Every row gives one point. The ring and each string are closed loops that go straight from each point to the next, and from the last back to the first. Before rounding, they use only three directions, however many columns there are. How many times does the string pass through the ring? Passing back the other way cancels.

Ring, 6 rows:
+0.30,-0.02,+0.08
+0.18,+0.33,+0.09
-0.27,+0.43,+0.18
-0.45,+0.16,+0.22
-0.25,-0.25,+0.12
+0.12,-0.27,+0.08
String (9 x 3):
+0.21,+0.09,-0.19
+0.45,+0.03,-0.04
+0.48,-0.12,+0.25
+0.22,-0.13,+0.25
+0.02,-0.02,+0.17
-0.01,-0.02,-0.08
+0.07,-0.05,+0.12
+0.10,-0.01,+0.18
+0.05,+0.06,+0.05
Times through: 1
String:
-0.36,+0.15,-0.06
-0.61,+0.26,+0.11
-0.58,+0.31,+0.28
-0.59,+0.40,+0.19
-0.46,+0.37,-0.02
-0.24,+0.22,+0.05
-0.20,+0.23,+0.23
-0.18,+0.23,+0.37
-0.38,+0.49,+0.38
-0.53,+0.61,+0.19
-0.50,+0.51,+0.04
-0.31,+0.27,+0.00
-0.21,+0.17,+0.13
-0.15,+0.12,+0.25
-0.23,+0.14,+0.05
-0.48,+0.20,+0.04
-0.67,+0.18,+0.19
-0.69,+0.13,+0.38
-0.37,+0.08,+0.39
-0.24,+0.08,+0.28
-0.25,+0.11,+0.08
Times through: 0

Ring, 8 rows:
+0.50,+0.11,-0.03,-0.21,+0.15,-0.03,-0.20,-0.13
+0.40,+0.45,+0.06,-0.32,+0.22,+0.05,-0.15,+0.02
+0.00,+0.52,+0.00,-0.32,+0.27,+0.10,-0.01,+0.14
-0.34,+0.33,-0.13,-0.23,+0.26,+0.10,+0.09,+0.15
-0.61,-0.12,-0.24,-0.06,+0.16,+0.05,+0.17,+0.03
-0.52,-0.52,-0.21,+0.05,+0.04,-0.03,+0.13,-0.16
-0.23,-0.58,-0.17,+0.06,+0.00,-0.07,+0.03,-0.26
+0.27,-0.31,-0.12,-0.05,+0.06,-0.08,-0.13,-0.25
String, 15 rows:
-0.15,-0.15,-0.44,-0.05,+0.21,-0.02,+0.00,-0.04
-0.43,-0.44,-0.48,+0.06,+0.14,-0.04,+0.09,-0.10
-0.82,-0.71,-0.46,+0.15,+0.06,-0.04,+0.22,-0.14
-0.82,-0.54,-0.37,+0.09,+0.08,-0.01,+0.22,-0.09
-0.67,-0.28,-0.58,+0.03,+0.22,+0.00,+0.17,+0.03
-0.82,-0.24,-0.43,+0.00,+0.19,+0.04,+0.23,+0.06
-0.91,-0.20,-0.15,-0.04,+0.11,+0.07,+0.27,+0.04
-0.57,-0.16,+0.18,-0.10,+0.01,+0.06,+0.17,-0.07
-0.49,-0.12,+0.02,-0.10,+0.08,+0.05,+0.14,-0.04
-0.73,-0.22,-0.03,-0.05,+0.07,+0.06,+0.22,-0.03
-0.96,-0.39,-0.27,+0.04,+0.10,+0.04,+0.28,-0.01
-0.80,-0.45,-0.39,+0.06,+0.12,+0.00,+0.22,-0.04
-0.82,-0.63,+0.02,+0.08,-0.07,+0.00,+0.23,-0.19
-0.56,-0.49,+0.20,+0.00,-0.09,+0.00,+0.16,-0.22
-0.31,-0.29,-0.09,-0.04,+0.06,-0.01,+0.07,-0.13
Times through: 1
String, 21 rows:
-0.10,+0.28,-0.31,-0.21,+0.30,+0.05,+0.00,+0.11
-0.24,+0.10,+0.09,-0.19,+0.12,+0.06,+0.06,-0.01
-0.39,+0.11,+0.27,-0.20,+0.07,+0.09,+0.12,-0.01
-0.59,+0.35,+0.04,-0.25,+0.22,+0.14,+0.19,+0.18
-0.51,+0.43,-0.31,-0.23,+0.35,+0.12,+0.15,+0.26
-0.32,+0.39,-0.51,-0.21,+0.40,+0.09,+0.07,+0.24
-0.16,+0.17,-0.27,-0.17,+0.25,+0.04,+0.02,+0.07
-0.21,+0.13,-0.05,-0.18,+0.17,+0.06,+0.05,+0.02
-0.36,+0.28,+0.22,-0.25,+0.13,+0.11,+0.11,+0.07
-0.31,+0.47,+0.18,-0.31,+0.20,+0.14,+0.10,+0.15
-0.25,+0.39,+0.35,-0.31,+0.12,+0.13,+0.08,+0.07
-0.08,+0.68,+0.18,-0.39,+0.26,+0.15,+0.03,+0.19
+0.10,+0.73,-0.13,-0.38,+0.37,+0.12,-0.05,+0.23
+0.13,+0.45,-0.33,-0.27,+0.35,+0.06,-0.07,+0.14
+0.05,+0.23,-0.22,-0.20,+0.25,+0.03,-0.05,+0.04
-0.03,+0.25,+0.19,-0.25,+0.13,+0.07,+0.00,-0.01
+0.00,+0.58,+0.45,-0.39,+0.14,+0.14,+0.01,+0.08
+0.05,+0.79,+0.28,-0.44,+0.26,+0.16,-0.01,+0.19
+0.10,+0.85,-0.20,-0.41,+0.43,+0.14,-0.04,+0.30
+0.00,+0.49,-0.28,-0.28,+0.35,+0.08,-0.02,+0.18
-0.06,+0.50,-0.36,-0.27,+0.38,+0.08,-0.01,+0.21
Times through: 3

Ring, 6 rows:
+0.44,-0.06,-0.08,+0.25,+0.32,-0.27,-0.26,+0.04,-0.12,-0.06,-0.29,+0.50
+0.23,+0.23,-0.15,+0.09,+0.17,-0.40,-0.22,+0.25,+0.03,+0.02,-0.22,+0.61
-0.27,+0.13,-0.19,-0.33,-0.08,-0.30,+0.04,+0.32,+0.17,+0.20,+0.08,+0.29
-0.41,-0.26,-0.07,-0.43,-0.04,-0.08,+0.18,+0.13,+0.08,+0.23,+0.23,-0.03
-0.24,-0.60,+0.12,-0.25,+0.17,+0.10,+0.14,-0.12,-0.11,+0.14,+0.19,-0.12
+0.26,-0.54,+0.08,+0.14,+0.37,+0.01,-0.10,-0.20,-0.24,-0.03,-0.11,+0.13
String (26 x 12):
+0.60,+0.06,-0.17,+0.35,+0.33,-0.36,-0.34,+0.08,-0.11,-0.10,-0.39,+0.62
+0.48,+0.05,+0.08,+0.38,+0.43,-0.31,-0.36,+0.04,-0.17,-0.11,-0.36,+0.73
+0.25,-0.02,+0.18,+0.24,+0.40,-0.24,-0.26,+0.04,-0.16,-0.04,-0.23,+0.63
+0.19,-0.10,-0.06,+0.06,+0.23,-0.22,-0.14,+0.07,-0.07,+0.02,-0.14,+0.38
+0.32,-0.06,-0.23,+0.08,+0.17,-0.27,-0.16,+0.10,-0.03,+0.01,-0.20,+0.35
+0.57,+0.13,-0.32,+0.25,+0.21,-0.41,-0.29,+0.17,-0.03,-0.06,-0.36,+0.56
+0.42,+0.29,-0.09,+0.29,+0.29,-0.44,-0.35,+0.22,-0.04,-0.06,-0.36,+0.79
+0.17,+0.36,+0.16,+0.22,+0.33,-0.42,-0.33,+0.25,-0.04,-0.02,-0.27,+0.91
+0.02,+0.27,+0.16,+0.09,+0.27,-0.36,-0.23,+0.24,-0.02,+0.04,-0.16,+0.77
-0.03,+0.52,+0.12,+0.07,+0.21,-0.48,-0.27,+0.39,+0.07,+0.06,-0.19,+0.93
+0.14,+0.53,-0.34,-0.04,-0.01,-0.56,-0.20,+0.47,+0.20,+0.09,-0.21,+0.70
+0.12,+0.25,-0.39,-0.12,-0.04,-0.43,-0.10,+0.34,+0.16,+0.10,-0.13,+0.42
+0.02,-0.04,-0.15,-0.11,+0.09,-0.24,-0.05,+0.16,+0.03,+0.09,-0.04,+0.30
-0.17,+0.13,+0.02,-0.15,+0.10,-0.29,-0.07,+0.25,+0.06,+0.13,+0.00,+0.47
-0.28,+0.33,+0.02,-0.21,+0.04,-0.37,-0.07,+0.37,+0.14,+0.16,+0.01,+0.59
-0.18,+0.46,-0.25,-0.25,-0.09,-0.48,-0.07,+0.48,+0.24,+0.18,-0.03,+0.56
+0.02,+0.28,-0.40,-0.20,-0.09,-0.43,-0.06,+0.38,+0.20,+0.14,-0.08,+0.40
+0.09,+0.08,-0.34,-0.13,-0.01,-0.34,-0.06,+0.26,+0.11,+0.10,-0.08,+0.30
+0.01,+0.03,-0.13,-0.10,+0.09,-0.28,-0.07,+0.20,+0.04,+0.09,-0.06,+0.36
-0.14,+0.29,+0.13,-0.04,+0.18,-0.35,-0.16,+0.29,+0.04,+0.09,-0.08,+0.69
+0.04,+0.56,+0.02,+0.07,+0.17,-0.52,-0.28,+0.41,+0.09,+0.05,-0.22,+0.92
+0.27,+0.48,-0.15,+0.16,+0.17,-0.53,-0.31,+0.36,+0.07,+0.01,-0.30,+0.84
+0.23,+0.33,+0.04,+0.20,+0.28,-0.42,-0.31,+0.25,-0.02,-0.01,-0.28,+0.83
+0.08,+0.00,+0.08,+0.06,+0.26,-0.24,-0.16,+0.11,-0.07,+0.03,-0.13,+0.51
+0.24,-0.06,-0.16,+0.05,+0.18,-0.26,-0.14,+0.11,-0.03,+0.02,-0.16,+0.37
+0.46,-0.06,-0.44,+0.09,+0.10,-0.32,-0.16,+0.12,+0.00,+0.00,-0.24,+0.28
Times through: 0

Ring:
+0.24,-0.22,+0.14,-0.06,+0.13,-0.01,+0.30,+0.34,-0.25,-0.31,-0.01,-0.27,-0.10,+0.22
+0.20,+0.11,-0.23,+0.02,+0.26,+0.12,+0.24,-0.04,-0.41,-0.12,-0.07,-0.47,+0.15,-0.21
+0.14,+0.41,-0.25,+0.07,+0.17,+0.04,+0.06,-0.37,-0.13,+0.33,-0.12,-0.42,+0.12,-0.38
-0.04,+0.48,-0.03,+0.17,-0.07,+0.03,-0.10,-0.40,+0.23,+0.62,-0.11,-0.15,+0.06,-0.36
-0.10,+0.25,+0.26,+0.17,-0.22,-0.01,-0.08,-0.12,+0.40,+0.52,-0.06,+0.06,-0.07,-0.09
+0.02,+0.05,+0.43,+0.06,-0.22,-0.15,-0.01,+0.08,+0.42,+0.38,-0.03,+0.08,-0.27,+0.19
+0.19,-0.14,+0.40,-0.05,-0.08,-0.20,+0.14,+0.27,+0.19,+0.07,-0.02,-0.05,-0.33,+0.35
String (18 x 14):
+0.08,+0.08,+0.24,+0.05,-0.09,-0.08,+0.05,+0.04,+0.20,+0.25,-0.05,-0.07,-0.16,+0.08
+0.29,+0.17,+0.45,-0.12,-0.16,-0.49,-0.06,-0.10,+0.57,+0.63,-0.07,-0.05,-0.59,+0.32
+0.33,-0.19,+0.61,-0.17,-0.16,-0.46,+0.10,+0.30,+0.43,+0.22,-0.01,+0.01,-0.64,+0.61
+0.19,-0.47,+0.39,-0.05,+0.01,-0.01,+0.34,+0.65,-0.16,-0.49,+0.04,-0.08,-0.19,+0.47
+0.11,-0.15,+0.12,+0.03,+0.07,+0.09,+0.25,+0.29,-0.20,-0.23,-0.02,-0.19,+0.01,+0.10
+0.23,+0.10,+0.10,-0.04,+0.06,-0.14,+0.12,-0.02,+0.03,+0.18,-0.07,-0.26,-0.18,+0.06
+0.34,-0.05,-0.04,-0.10,+0.23,-0.06,+0.28,+0.13,-0.31,-0.18,-0.05,-0.43,-0.09,+0.08
+0.32,-0.11,-0.33,-0.05,+0.43,+0.20,+0.43,+0.19,-0.77,-0.56,-0.05,-0.62,+0.22,-0.12
+0.14,-0.01,-0.39,+0.08,+0.37,+0.38,+0.37,+0.11,-0.75,-0.49,-0.05,-0.55,+0.42,-0.32
+0.13,+0.24,-0.43,+0.09,+0.33,+0.27,+0.23,-0.17,-0.55,-0.12,-0.10,-0.55,+0.36,-0.45
+0.04,+0.36,-0.40,+0.15,+0.24,+0.28,+0.14,-0.29,-0.39,+0.09,-0.11,-0.47,+0.37,-0.53
-0.01,+0.17,-0.09,+0.14,+0.07,+0.20,+0.12,-0.06,-0.15,+0.07,-0.06,-0.24,+0.20,-0.25
+0.16,+0.38,+0.03,+0.02,+0.00,-0.17,-0.04,-0.33,+0.22,+0.56,-0.11,-0.24,-0.15,-0.15
+0.04,+0.20,+0.04,+0.10,-0.01,+0.03,+0.05,-0.10,+0.06,+0.26,-0.07,-0.18,+0.02,-0.14
+0.07,+0.52,+0.13,+0.07,-0.14,-0.22,-0.17,-0.46,+0.49,+0.86,-0.12,-0.11,-0.21,-0.19
-0.25,+0.42,+0.27,+0.27,-0.33,+0.04,-0.21,-0.28,+0.58,+0.78,-0.08,+0.17,+0.00,-0.24
-0.23,+0.12,+0.35,+0.25,-0.29,+0.13,-0.05,+0.06,+0.38,+0.36,-0.03,+0.19,+0.03,-0.06
-0.10,-0.04,+0.21,+0.17,-0.10,+0.18,+0.12,+0.21,+0.03,-0.01,-0.02,+0.00,+0.09,-0.01
Times through: 3
String, 30 rows:
+0.31,+0.13,+0.47,-0.14,-0.16,-0.51,-0.04,-0.06,+0.57,+0.60,-0.07,-0.05,-0.62,+0.37
+0.16,+0.07,+0.29,-0.02,-0.09,-0.20,+0.05,+0.04,+0.26,+0.30,-0.05,-0.09,-0.28,+0.17
+0.03,-0.07,+0.27,+0.07,-0.08,+0.03,+0.13,+0.22,+0.08,+0.02,-0.02,-0.04,-0.08,+0.12
-0.03,-0.16,+0.42,+0.10,-0.18,+0.02,+0.12,+0.34,+0.19,+0.00,+0.01,+0.09,-0.12,+0.23
+0.01,-0.04,+0.59,+0.05,-0.31,-0.22,-0.03,+0.19,+0.56,+0.39,-0.01,+0.20,-0.38,+0.34
+0.06,+0.17,+0.57,+0.02,-0.34,-0.36,-0.14,-0.06,+0.74,+0.72,-0.05,+0.17,-0.49,+0.27
+0.08,+0.27,+0.39,+0.03,-0.24,-0.30,-0.12,-0.18,+0.60,+0.71,-0.08,+0.04,-0.37,+0.11
+0.09,+0.26,+0.22,+0.04,-0.12,-0.17,-0.04,-0.17,+0.35,+0.53,-0.08,-0.08,-0.22,-0.01
+0.02,+0.42,+0.29,+0.09,-0.24,-0.24,-0.18,-0.35,+0.61,+0.85,-0.10,+0.02,-0.28,-0.07
-0.29,+0.43,+0.20,+0.31,-0.31,+0.12,-0.20,-0.30,+0.51,+0.73,-0.08,+0.15,+0.09,-0.32
-0.27,+0.34,+0.05,+0.31,-0.17,+0.26,-0.07,-0.19,+0.21,+0.43,-0.07,+0.02,+0.25,-0.38
-0.17,+0.21,+0.00,+0.25,-0.06,+0.27,+0.04,-0.07,+0.00,+0.19,-0.06,-0.08,+0.26,-0.31
+0.02,+0.24,+0.04,+0.11,-0.02,+0.04,+0.03,-0.14,+0.08,+0.30,-0.07,-0.16,+0.03,-0.17
+0.15,+0.59,+0.04,+0.03,-0.08,-0.28,-0.17,-0.57,+0.46,+0.92,-0.14,-0.21,-0.24,-0.23
+0.09,+0.81,-0.04,+0.08,-0.10,-0.28,-0.28,-0.81,+0.56,+1.18,-0.18,-0.21,-0.19,-0.41
-0.09,+0.79,-0.14,+0.21,-0.10,-0.02,-0.25,-0.75,+0.40,+1.02,-0.16,-0.18,+0.09,-0.59
-0.17,+0.44,-0.11,+0.26,-0.06,+0.22,-0.06,-0.34,+0.10,+0.48,-0.10,-0.13,+0.27,-0.48
-0.13,+0.16,-0.02,+0.22,-0.02,+0.27,+0.08,-0.02,-0.08,+0.09,-0.05,-0.13,+0.26,-0.28
+0.10,+0.33,+0.09,+0.05,-0.05,-0.12,-0.03,-0.25,+0.24,+0.51,-0.09,-0.17,-0.13,-0.12
+0.06,+0.50,+0.14,+0.07,-0.14,-0.22,-0.16,-0.44,+0.48,+0.84,-0.12,-0.10,-0.21,-0.18
-0.16,+0.48,+0.21,+0.22,-0.27,-0.04,-0.21,-0.37,+0.56,+0.83,-0.10,+0.08,-0.06,-0.25
-0.28,+0.22,+0.27,+0.29,-0.29,+0.17,-0.09,-0.06,+0.38,+0.45,-0.04,+0.17,+0.11,-0.18
-0.27,+0.03,+0.30,+0.28,-0.25,+0.25,+0.01,+0.16,+0.23,+0.17,-0.01,+0.17,+0.14,-0.08
-0.17,+0.10,+0.55,+0.18,-0.40,-0.08,-0.12,+0.07,+0.65,+0.55,-0.03,+0.29,-0.22,+0.14
+0.09,+0.20,+0.52,+0.01,-0.30,-0.37,-0.13,-0.10,+0.71,+0.73,-0.06,+0.12,-0.49,+0.24
+0.15,+0.17,+0.29,-0.01,-0.11,-0.24,-0.01,-0.08,+0.36,+0.46,-0.07,-0.08,-0.31,+0.12
+0.08,+0.06,+0.19,+0.05,-0.05,-0.03,+0.09,+0.06,+0.11,+0.17,-0.05,-0.11,-0.10,+0.04
-0.03,-0.16,+0.25,+0.12,-0.07,+0.15,+0.18,+0.33,-0.03,-0.15,+0.00,-0.02,+0.03,+0.11
+0.06,-0.27,+0.56,+0.02,-0.21,-0.12,+0.14,+0.45,+0.28,-0.02,+0.02,+0.13,-0.31,+0.44
+0.27,-0.08,+0.66,-0.14,-0.24,-0.50,+0.01,+0.19,+0.61,+0.43,-0.02,+0.09,-0.68,+0.57
Times through: 0
